Each point is reached from the start by the listed moves, each made once or not at all, plus a little noise. Say if it took an odd or an even number of moves. Then give how often each move was made.
In the rows, 128 means zero.

Moves:
(1): [155 121  99 130 133]
(2): [122 165 105 120 119]
(3): [155 134 137 132  86]
Start: [119 147 115 132 137]
Points:
[141 177  61 124 133] -> even (1, 1, 0)
[144 139  84 131 141] -> odd (1, 0, 0)
[169 183  72 127  91] -> odd (1, 1, 1)
[121 146 114 133 136] -> even (0, 0, 0)
[143 189 101 127  83] -> even (0, 1, 1)

Moves:
(1): [116 107 142 129 142 128 160 132 153 116 113]
(2): [119 140 134 157 149 126 135 136 138 116 139]
(3): [140 116 154 129 141 145 131 145 135 120 136]
(4): [133  72 142 131 150 142 141  67 122 161 133]
(5): [119 115 122 115 135 132 147 127 135 150 163]
(6): [127 106 125 134 137 144 107 145 146 128 110]
(7): [116 140 104 124 131 132 128 147 101  95 120]
(8): [165 143 113 140 133 111 138 127  79 197 126]
(9): [ 91 153 133 142 105 144 123 133 117 136 120]
(10): [138 144 135 113 155 159 127 105 139 157 129]
(11): [146 140 103 149  98 150 147 127 133 103 130]
Start: [142 129 144 128 127 116  78 130 108 125 142]
Points:
[166 119 147 138 166 120 126 170  62 142 122] -> even (1, 0, 1, 0, 0, 0, 1, 1, 0, 0, 0)
[174 122 130 164 152 216  94 103  54 202 124] -> even (0, 0, 1, 1, 0, 1, 1, 1, 1, 1, 1)
[106 134 163 181 127 173 151 161 155  96 174] -> even (1, 1, 1, 0, 1, 0, 0, 0, 1, 0, 1)
[136 126 179 165 201 184 125 150 131 219 159] -> even (1, 1, 1, 0, 1, 1, 0, 1, 1, 1, 0)
[103 138 172 163 143 153 106 158 120 135 188] -> even (0, 1, 1, 0, 1, 0, 0, 0, 1, 0, 0)
[104 147 167 127 151 167 104 118 128 145 122] -> odd (1, 0, 0, 0, 0, 0, 0, 0, 1, 1, 0)
[141  94 199 191 182 143 142  98  81 196 146] -> even (1, 1, 1, 1, 0, 0, 0, 1, 1, 0, 0)
